Each row of a before or after table is a point. One or more steps were done to the points. Then noise was added and the rows were shuffled. The steps act on how far a point lies along the listed directions, d1 being the first. What was done? A step turns or swaps two directions, mirrors them in a line or flattens them onto one, adds a multiple of one to another, or multiplies one. Angles are multiples of 10 degrees, from the lower direction toward the higher: turns from -170 to 170, lines from 10 to 170 but not 90. Use the fewest steps. Two steps may share a direction if one is a turn and the other turns, adds or multiplies; they go together, in the order done. Otherwise the lowest direction goes first.

Directions:
(1): [-0.38 -0.27]
(2): [-0.27  0.38]
Before:
[[ 0.54  0.16]
 [-0.15 -0.28]
 [ 0.34 -0.05]
 [-0.09 -0.20]
 [ 0.23 -0.10]
 [ 0.43 -0.34]
 [ 0.33 -0.77]
 [ 0.29 -0.31]
 [ 0.25  0.69]
 [ 0.24  0.56]]
After (10 x 2):
[[-0.05 -0.19]
 [ 0.15  0.62]
 [ 0.00 -0.02]
 [-0.17 -0.68]
 [-0.04 -0.23]
 [-0.05 -0.28]
 [-0.05 -0.21]
 [-0.02 -0.05]
 [ 0.21  0.70]
 [ 0.02  0.31]]
Steps: flatten d1 and d2 onto the line at 140 degrees

Directions:
(1): [-0.20  0.10  0.53]
(2): [0.54 0.03 0.20]
(3): [-0.01 -0.56  0.10]
Before (13 x 3):
[[ 0.50 -0.01 -0.34]
 [-0.07  0.74  0.28]
 [ 0.36  0.32  0.06]
 [ 0.30 -0.22 -0.40]
 [-0.56  0.48  0.18]
 [ 0.43 -0.25  0.19]
 [ 0.14 -0.10  0.27]
 [-0.20  0.24 -0.17]
 [ 0.20  0.71  0.45]
 [-0.06 -0.28 -0.40]
 [-0.38  0.52 -0.32]
 [-0.09 -0.28 -0.13]
 [-0.09 -0.12  0.14]]
After (13 x 3):
[[-0.12  0.11 -0.61]
 [-0.01 -0.77  0.04]
 [ 0.08  0.16  0.17]
 [-0.15  0.31  0.08]
 [-0.83 -0.18  0.24]
 [-0.46 -0.01 -0.23]
 [ 0.41 -0.02 -0.27]
 [-0.09 -0.52  0.56]
 [ 0.17  0.12 -0.48]
 [-0.61 -0.43  0.29]
 [ 0.31  0.10 -0.04]
 [ 0.02 -0.34  0.03]
 [-0.19  0.48 -0.17]]
Steps: turn d2 and d3 by -140 degrees

Directions:
(1): [ 0.55 -0.20  0.15 -0.27]
(2): [ 0.09  0.51 -0.24 -0.33]
(3): [-0.31 -0.01  0.43 -0.40]
(4): [0.17 0.37 0.42 0.31]
Before, 13 rows:
[[ 0.53 -0.14 -0.20  0.01]
 [ 0.55  0.16 -0.27  0.04]
 [-0.55  0.15  0.69  0.21]
 [ 0.46 -0.29 -0.20  0.14]
 [ 0.38  0.20 -0.24  0.60]
 [-0.64  0.00  0.22  0.15]
 [-0.48  0.11 -0.10  0.11]
 [-0.44  0.34  0.37 -0.16]
 [-0.45 -0.04  0.52 -0.09]
 [-0.59  0.42  0.20  0.33]
 [ 0.39 -0.10  0.19  0.21]
 [-0.49 -0.02  0.31 -0.01]
 [ 0.63  0.09 -0.29  0.10]]
After:
[[-0.58  0.14  0.23 -0.07]
 [-0.10  0.19  0.59 -0.46]
 [-0.31  0.00  0.38 -0.40]
 [-0.12 -0.07  0.34 -0.38]
 [ 0.78  0.08  0.00 -0.03]
 [ 0.50  0.09 -0.24  0.25]
 [ 0.56  0.04 -0.27  0.33]
 [-0.41  0.34  0.39 -0.12]
 [ 0.25  0.15 -0.22  0.21]
 [-0.46 -0.01  0.24 -0.24]
 [-0.47  0.32  0.47 -0.25]
 [ 0.33 -0.18 -0.37  0.23]
 [ 0.30 -0.05 -0.35  0.30]]
Steps: mirror d1 and d3 in the line at 120 degrees; flatten d2 and d4 onto the line at 60 degrees
